Rows are points. Any point is a mix of the corners, with weights that add up to 1. It lies inside the corners' shape when no weight is negative. Is each point inside? If not, which corners have a negative weight?

Corners:
(1): [ 1.9  3.2 -9.3]
(2): [-4.1 -3.9  6.6]
(3): [ 7.5  5.5 -5.3]
(4): [-3.7  2.2  5.0]
Points:
[-4.3 -0.1  1.4] => outside (3)
[ 0.9  2.8 -6.1] => inside
[-2.6  2.2  2.9] => inside
[ 2.0  3.6 -0.5] => inside
[-0.1  1.8  2.9] => outside (1)
[-2.0 -1.3  6.1] => outside (1)
[ 4.2  2.6 -2.9] => outside (4)

Corners:
(1): [ 4.2  6.9  0.3 -1.4  9.1  1.6  3.1 -3.0 -4.4]
(2): [ 3.0  2.6  8.7 -4.2  0.7  0.8 -3.5 -4.4 -1.9]
(3): [-2.8  7.6  4.5  0.6 -0.9  5.4  0.5 -3.8 -3.0]
(4): [-1.5  9.4  1.5  5.1 -3.9 -0.6 -2.7 -9.2 -0.8]
(5): [ 3.2 -0.4 -5.4  1.7 -2.3 -6.5  3.1  5.9  5.7]
(6): [ 6.9 -4.4  8.9  4.1 -0.1 -0.6  4.9 -1.4 -1.2]
(7): [ 4.1  3.6 -6.2  4.9 -7.0 -5.2 -6.1  6.1 -1.3]
(8): [ 0.6 -0.2  3.9  1.0 -0.8  5.1 -0.4 -7.6 -0.8]
(9): [-4.2  3.9 -3.6  6.0 -2.2 -7.6 -6.4  4.4 -0.7]
(10): [-0.7  0.4 -4.9  0.4 -6.5 -9.5  0.3  3.1 -2.7]
Points:
[ 1.5  3.1  1.0  1.8 -5.0 -1.5 -0.8 -1.4 -1.1] => outside (1, 9)
[ 1.8  2.3 -1.3  2.4 -2.2 -3.7  0.6  0.6  1.8] => inside
[-0.6  5.1  1.6  2.3 -1.6 -0.3 -1.3 -2.9 -1.2] => inside
[ 4.0  1.8  3.3 -0.5  4.6  1.6  1.7 -0.9 -4.3] => outside (4, 5)
